Every row gives one point. Each copy is the shape, with its points in the same order, stretched, turned, moved and blurred by noise. Say if it was mirrored as well.

Shape (8 x 2):
[[-3.8 -3.6]
 [ 3.2  4.3]
 [ 0.6  2.8]
 [-1.3 -5.1]
 [ 4.6  0.0]
 [-1.9 -1.2]
 [-1.1 -1.8]
 [-1.7  3.7]]
Copy 1 (8 x 2):
[[-3.9 -1.7]
 [ 5.5  3.3]
 [ 2.2  2.5]
 [-1.1 -4.3]
 [ 5.8 -1.5]
 [-0.9  0.2]
 [-1.0 -0.3]
 [ 0.4  5.2]]
Copy 1 is: only turned
Copy 2 (8 x 2):
[[ 4.6  4.1]
 [-4.2 -2.1]
 [-2.4 -0.2]
 [ 6.5  2.2]
 [ 0.7 -3.0]
 [ 1.4  2.7]
 [ 3.2  2.6]
 [-3.7  3.1]]
Copy 2 is: mirrored
Copy 3 (8 x 2):
[[ 4.6  1.8]
 [-4.8 -3.1]
 [-2.5  0.1]
 [ 4.8 -0.8]
 [-1.4 -5.1]
 [ 2.1  0.4]
 [ 2.2 -0.2]
 [-2.9  2.0]]
Copy 3 is: mirrored

Shape (6 x 3):
[[ 0.1  3.6 -0.6]
 [ 3.6 -2.7  2.7]
 [-2.5 -2.0  2.0]
 [-1.0  0.1  4.1]
 [-4.7  4.3 -6.8]
 [-0.4  0.1  2.8]]
Copy 1 (6 x 3):
[[-3.4 -0.4 -1.2]
 [ 2.2  2.0  3.7]
 [ 0.3 -4.7  3.5]
 [-1.2 -2.4  5.5]
 [-4.6 -6.2 -6.9]
 [-1.2 -2.0  3.5]]
Copy 1 is: only turned
Copy 2 (6 x 3):
[[ 1.1 -0.3 -2.8]
 [ 1.6  1.8  3.1]
 [-2.7  3.1  0.1]
 [-0.1  4.6 -0.6]
 [-3.7 -4.7 -4.9]
 [ 0.1  2.9 -0.6]]
Copy 2 is: only turned
Copy 3 (6 x 3):
[[ 2.1  0.3 -2.8]
 [ 0.0 -2.0  2.5]
 [-0.1  4.0  2.9]
 [ 2.1  3.1  3.2]
 [-0.8  4.4 -6.6]
 [ 1.2  2.3  2.1]]
Copy 3 is: only turned

Shape (7 x 3):
[[-3.5  3.5  0.5]
 [ 6.8 -1.5 -2.3]
 [ 0.9 -6.2 -0.5]
 [ 1.1 -0.5  2.8]
 [-2.2  1.9  0.3]
 [ 0.5 -1.1 -3.4]
 [-1.3 -7.1 -0.4]]
Copy 1 (7 x 3):
[[-2.1  0.4 -3.9]
 [ 4.4 -0.2  4.1]
 [-1.3 -6.0  1.3]
 [-2.5  0.3  1.6]
 [-1.0 -0.4 -2.9]
 [ 1.4 -2.9 -2.6]
 [-1.9 -6.7 -0.5]]
Copy 1 is: only turned
Copy 2 (7 x 3):
[[-3.2  0.7  3.4]
 [ 4.8  0.5 -1.9]
 [ 1.2 -6.2 -1.0]
 [-1.5 -1.3 -2.4]
 [-2.3 -0.7  2.2]
 [ 2.2 -1.4  2.3]
 [ 0.1 -7.2  0.0]]
Copy 2 is: mirrored
Copy 3 (7 x 3):
[[-3.8 -2.2 -3.2]
 [ 4.4  4.3  1.9]
 [-1.9  2.2  6.6]
 [ 0.1 -2.3  2.9]
 [-3.8 -0.7 -1.5]
 [-1.3  3.8 -0.2]
 [-3.8  1.6  6.9]]
Copy 3 is: mirrored

Shape (10 x 4):
[[ 3.0  0.6  1.5 -2.5]
 [ 1.2 -1.5  0.4  3.0]
 [-2.6  0.2  2.4  1.4]
 [-3.9 -3.4 -2.6 -1.9]
 [ 2.1 -2.8  8.3  1.3]
 [ 0.1 -5.9  2.9 -5.7]
 [ 0.2 -2.7 -4.4  4.8]
 [ 0.8  1.2  3.2 -1.5]
 [-0.7  4.0 -1.0 -0.2]
 [ 0.8 -1.7 -0.7 -4.5]]
Copy 1 (10 x 4):
[[ 3.5  1.4 -2.8  0.2]
 [-1.6 -4.4 -1.2  0.1]
 [-1.2 -0.9  3.5 -2.7]
 [-5.8  3.5  0.5 -3.7]
 [ 2.8 -5.0 -0.9 -6.8]
 [-1.3  3.8 -4.2 -9.0]
 [-6.9 -4.7 -0.9  2.9]
 [ 3.4  0.7  0.1 -1.7]
 [ 1.3  1.7  2.2  3.1]
 [-0.2  4.5 -3.1 -1.9]]
Copy 1 is: only turned
Copy 2 (10 x 4):
[[ 0.0  0.4 -2.3 -1.7]
 [ 0.4 -4.1  0.8  0.8]
 [-1.0  0.6  1.6  2.9]
 [-2.5  0.3  4.4 -2.1]
 [-5.4 -2.7 -3.0  4.4]
 [-7.7  0.4 -0.4 -2.8]
 [ 2.4 -6.4  3.8 -1.3]
 [-0.7  1.6 -1.3  1.0]
 [ 4.0  2.4  0.7  0.2]
 [-1.8  1.2  0.1 -3.7]]
Copy 2 is: mirrored
